Rows are points. To make a cloud, some directions were put in groups of two or more. Within a group, all points are equally far from the middle, so they leave a hole (a ring in 2 directions, a hollow ball in 3). The other directions are filled evenly. Then the cloud was stretched, turned, moved and blurred a little. How many holes are there, and how many directions does each take, smallest first?

Cloud, 19 rows:
[[ -9  34 -15]
 [ 24 -18  35]
 [  2  40   0]
 [-20  38  45]
 [-11 -47  16]
 [-21  42  11]
 [-30  38  14]
 [ 25  -1  39]
 [ 13  34  -4]
 [ 36  -3 -13]
 [-14 -37  45]
 [-44  15  -3]
 [-39 -30   4]
 [ 11 -12 -39]
 [ 27 -34   8]
 [ 27  25   6]
 [-28 -39  33]
 [-34 -20  56]
 [-44  29  21]]
Holes: 1 (3)

Cloud:
[[ 36  18   8  39]
 [ 22 -25  12   1]
 [ 36  16   9  40]
 [-39 -12  -1   9]
 [-41   4  16  10]
 [-22  52 -11  31]
 [  5 -17 -37  -8]
 [  2 -31   0  22]
 [ 23   8   5 -31]
 [  7 -32   2  18]
 [ 26  26  31  29]
 [ 29  10  -8  48]
 [-26   3 -41 -10]
 [-12 -18 -34  -5]
 [ 17  60  -4   3]
 [-18  50 -25 -14]
 [ 32  41  15  27]
 [ 40  21 -34   8]
 [  4  27  42  19]
 [  4   8  26 -26]
 [ 36  19 -15  40]
 [-17  45 -20 -23]
 [-41  -4   4   3]
 [ -4  10  34 -19]
 [-13 -29 -17   5]
 [  9 -12  -1  49]
 [-27  34 -39 -11]
 [ 14   4 -14  53]]
Holes: 2 (2, 2)

Cloud (28 x 4):
[[-36  13 -12  11]
 [-20  32   6  11]
 [ -7  15   0  42]
 [-14   9  14 -13]
 [ 11 -15 -16 -17]
 [  2  -3 -35  23]
 [-15 -16 -18 -11]
 [ -7 -10  42  -2]
 [-33   5   2 -52]
 [ 11 -36  32 -39]
 [ 22  -5   4  26]
 [-17  28  35   4]
 [-12  -6  18 -11]
 [-20  34  10   5]
 [-30 -11   1  -8]
 [ 14  -2 -24  29]
 [  8 -49  15 -19]
 [ -3 -20   8  21]
 [ 36   3  44  14]
 [  0  -9 -10  60]
 [ 13  -7   2   6]
 [  8   9  45 -29]
 [ -7  18  37 -23]
 [ 42  10  13   3]
 [-14  12  14 -50]
 [ 18 -19   4  32]
 [ 15 -20  29  10]
 [ 19  16   7  13]]
Holes: 0

Cloud:
[[ 13  46  -4  26  20   8]
 [ -3 -12  16  15  32  33]
 [-15   2  48 -40  13  -7]
 [  3  24  28  52  -3   3]
 [ 18  14  32  34  34  -3]
 [-17  18  23  41  15 -35]
 [ 30 -39   6   0  10  12]
 [-26 -31  15  28   6   4]
 [-23  37  29   0   4 -45]
 [-23 -33  13  25  11  -5]
 [ 17  15   0  47  -4 -27]
 [-15 -20  21  -6  -2  45]
 [-19  -2  28  48   1 -16]
 [  8 -21   9 -27  38 -15]
 [  3 -32 -22   0  15 -17]
 [-24  17  12  50   3 -21]
 [ 20  27  25 -25  -2  28]
 [-22   6 -25  31 -22  13]
 [ 25  32   5  21  39  -5]
 [-18 -34  23 -16  -2 -31]
 [ 33 -17  52  -7   0 -11]
 [ 16 -23  27   4  40  -8]
 [-18  22  34  43  13   0]
 [  2 -18  35 -12  -9  43]
 [ 14  -1  35  18   7  40]
 [ -4  14  49  25 -29  17]
 [-11  -3 -23 -26  28 -21]
 [-22  -9   3  -9 -11 -48]
 [-30  25  41  -9 -35  -9]
 [-20  -6  33  31  26 -21]
 [ 17 -28  20 -36  19 -12]
 [ -7  12  36 -19  13  38]
 [  2  44 -22  15   9  12]
 [ 32  18   3  42  15  -5]
 [ 34  11  35  19  17 -31]
 [-22  11   7  13   3 -54]
 [-22  41  46  -6  11 -23]
 [ -2  -9  60 -30  -9 -12]
 [  3  26  28  49  16 -13]
 [ -1  13  55 -18 -10  25]
 [ 13  28  27  40  25   4]
 [ 25  18  42  -3 -36 -17]
 [-38  31   4  -7 -33  -5]
 [ -6 -14 -11 -32 -35   1]
 [ 21  13   8 -25  45  -8]
 [ -8  14  29  48 -25   3]
 [ 20   9  32  44   2 -26]
 [ 20  26 -17 -10  22 -29]
 [ -7  -7  17  38 -21 -36]
 [-15 -32  34   8 -13 -29]
 [ -2  -2  32   3  50 -11]
 [  1  35 -20 -24   6 -16]
 [ 18  11  35  26 -43  -4]
 [-42  30  -7 -14  -7 -22]
 [ 44 -25  13  -6  -7  14]]
Holes: 2 (3, 3)

Cloud (86 x 8):
[[-10 -31  19  39 -21 -11  18   5]
 [-13   5  32  13  -9 -20 -20 -18]
 [ 36   3  27 -48   5  -1  -8 -11]
 [-23 -24   7  -4  23 -18 -16  12]
 [ 46 -14  18  25 -22  10 -38   7]
 [  0 -21  25  10  -6  19  12 -11]
 [  8  18 -14  15 -15   8  -6 -33]
 [ 28  19 -23   4  16 -23 -17 -33]
 [ 21  -3 -22  34  52 -10  -6  11]
 [ 21  13  -1  -5 -30 -25 -39  -8]
 [ 46  14   1 -34   7  -6  -2 -15]
 [ -6 -25   6   2  26 -30  -9 -15]
 [  8 -57  14  14  -7   5   6  22]
 [  3  11  18  19 -32  25 -35 -12]
 [ 39 -22  -7   9 -14   2 -21 -13]
 [ 10  -2  -8   1 -28   3 -20   0]
 [ 34  26  -3   9  23 -26 -16 -27]
 [ 52  -3   6  -4 -20  15   9 -16]
 [ -8   8  32  -3   8   5  -9  40]
 [ 28 -16  26 -17 -10 -16  -8 -16]
 [ 44  18  13 -16   1 -16 -24 -23]
 [ -2  13  25 -19  12   2  28  10]
 [ 30  -5 -24 -21  14  28 -17  24]
 [-25 -10  -5  34  10   1  -3  -2]
 [ -8  -5  14  18 -23  23  -7   1]
 [ 15  27 -10  13  -7 -28 -17   2]
 [ 15  11  42   4  16   2 -28 -16]
 [ 12  -6   6 -16  44   7 -13 -20]
 [ 30   3   8  21  34  -4  -3  19]
 [ 16 -26 -46  10  -3  -4 -14 -36]
 [-27 -20  -1   5  24 -17  -7  24]
 [-30 -10 -13  12  41  -4  20  13]
 [ 13  13 -13 -28 -15 -18 -10   4]
 [ 29   4 -19   6   5 -16 -25 -22]
 [ -5  -9   8  -8 -36 -10  20  -8]
 [ 27   6  33  10  28  27 -24  13]
 [-25 -42  -7 -26  -3 -18 -15   3]
 [  9  -5  16 -11  33  -1 -15 -19]
 [-23  -8  -8  -1  15  27 -14  -7]
 [ -2 -29  12  13  18 -19  20  38]
 [ 38  18  -3  42  13 -29   3   7]
 [ 24 -26  -7  -7  29  -4  -2  15]
 [  8  11   7  25 -30   1 -32  -5]
 [ 20 -33 -14  13  11   0 -15 -52]
 [-13 -14   3   1  -2 -10  37 -15]
 [ 24  14 -13  34  60   9  13   1]
 [  6  10  -4  21 -15   1 -29   0]
 [ 24 -11 -35  41  -6   8  10 -21]
 [-20 -10   5  48  44   8  16  -2]
 [ 17  -9 -26  14  22  10 -42  33]
 [ -8 -34  -6 -20  38 -12  20  22]
 [-14 -25   9 -13  -3 -16   4 -18]
 [ 21  24 -30  10  28   6  -7 -18]
 [ 30 -15 -18 -19  12  29 -50 -40]
 [ 14  16 -27 -26  22  25  -9  14]
 [-10 -32   3 -12  -6   4  31  -4]
 [ 37  29 -10 -19  14  -9 -17   4]
 [  4 -18  15  11  17 -13  10  -2]
 [ 31  41   0 -16   8  -6 -44 -14]
 [  8 -46   6  -6  -5 -10   3 -23]
 [-11  -4 -37 -18  11 -30   4  10]
 [ 29  -4  32  -2   5  18  -5  -8]
 [-11 -11 -24 -32   2  11   5   1]
 [ 27 -14 -38  33  27  31  13   5]
 [ 22   3 -32  24  24 -11 -10   1]
 [ 35  16 -15  24  -3  11   9   5]
 [ 26  29   4  -5 -22  14 -25 -14]
 [ 32 -34  23  15 -19  -2   7   8]
 [ 36 -13  -1  -9  10 -34  13  17]
 [-19  10   6  10   7 -18  18 -30]
 [-13  -7 -15   2  12  36   3  15]
 [  1  -8  25  37  21   7   4  -4]
 [  0 -11  12 -12  12 -26  28  -9]
 [ 33   7 -21 -22  18  10 -11  26]
 [  9   2  38 -10   3   8 -17 -33]
 [  8 -19 -39  27 -18  -4  -1 -28]
 [ -7  -2  17 -18   6  -5  17 -25]
 [-15 -17  20 -12   2   0 -18   8]
 [ 22  -5 -44 -17  42  -9  -4 -20]
 [ 29  -3  -6   9 -32   4 -36 -15]
 [ 44 -10 -21   3 -22  -1  25 -11]
 [ 25   2  19  12  35  -6 -48  15]
 [ 18   9  44 -16   4  -2 -20 -17]
 [ 33  10   2  14  18 -10 -16 -28]
 [ -8   1 -28   0  -9 -14  11 -33]
 [  9   4  -4  27  -9   0 -45  25]]
Holes: 1 (2)
